Each wall is flat, endless, passes through zero and stands at right angles to its row. A trip goes straight from one point to another. List the walls that it crosses, first one first.

Walls:
(1): [-0.2  5.0]
(2): [ 3.7 -5.5]
(3): [-1.0 -1.2]
(4): [-0.7  3.4]
(5): [2.5 2.7]
(6): [-3.2 -1.6]
Trips:
[2.8 0.9] to [-2.3  1.1] -> 2, 6, 5, 3
[-2.2 -4.1] to [-6.4 -2.0] -> 2
[-0.2  1.8] to [ 1.7 -1.1] -> 2, 4, 1
[ 3.1 -0.8] to [-2.5 -2.6] -> 3, 5, 6
[1.9 3.4] to [2.7 4.5] -> none
[-2.0  0.6] to [-4.8  2.0] -> none

Walls:
(1): [ 0.9  0.8  0.2 -3.2 -3.3 -2.8  0.7 -0.7 -1.6 -6.3 -4.8]
(2): [ 0.0  3.4  1.0  0.3 -4.0  1.1 -1.3 -3.9  2.5  0.5 -1.7]
(3): [-5.1  3.3  0.7 -2.4 -0.4 -0.8  2.1  4.5 -4.7 -1.1 -1.7]
(4): [ 2.1  1.3 -6.3 -4.2 -0.1  4.3 -2.8  1.1 -4.8  0.3  4.4]
(5): [1.9 0.7 1.1 1.7 1.2 5.4 0.0 0.1 2.0 3.6 4.8]
(6): [ 1.6 -0.7 -0.2  0.1 -2.9 -0.3  5.5  3.2  1.7  3.5  1.6]
(7): [-1.6  0.7  0.1 -3.7 -0.3 -0.3 -1.5 -3.5 -2.1 -2.8 -3.5]
(8): [ 0.0 -3.3  3.5 -1.1 -1.3 -1.4  0.2  0.0  1.0 -2.4  3.4]
Trips:
[-0.8  1.7  2.1  2.0 -0.3 -7.0  2.8 -4.4  3.9  0.7 -1.1] to [ 1.6 -0.5 -3.7 -3.2 -0.2  0.0  3.5 -3.6  3.5  1.1 -3.3] -> 8
[-1.8  2.7 -2.1 -1.8  2.5  3.3  1.6 -1.4 -4.5  1.5  1.1] to [-3.4  0.7  0.9 -7.4  3.6 -0.8 -2.3 -1.7 -2.6  1.8  3.1] -> 8, 5
[ 1.0 -8.4 -2.4 -5.6  1.4 -5.5 -1.0  0.5 -3.0 -0.1 -3.4] to [ 2.5 -2.3 -3.3 -2.2  0.4  0.5 -0.5  5.4  5.8  6.7 -0.9] -> 3, 6, 7, 1, 8, 5
[-1.7  0.5  2.9  1.4  3.6  0.7 -1.4  0.4 -0.6 -0.6 -1.0] to [-1.7  1.9  0.1  3.9  0.1  0.0 -3.6  0.2  0.5  0.1  0.4] -> 7, 2, 3
[-3.2 -2.0  0.3 -2.3 -1.1  0.8  2.1 -1.9 -0.9 -2.5 -3.1] to [-4.4 -2.1 -6.5 -4.2  1.6 -4.2 -4.1  1.0  0.6  2.7 -4.0] -> 8, 2, 4
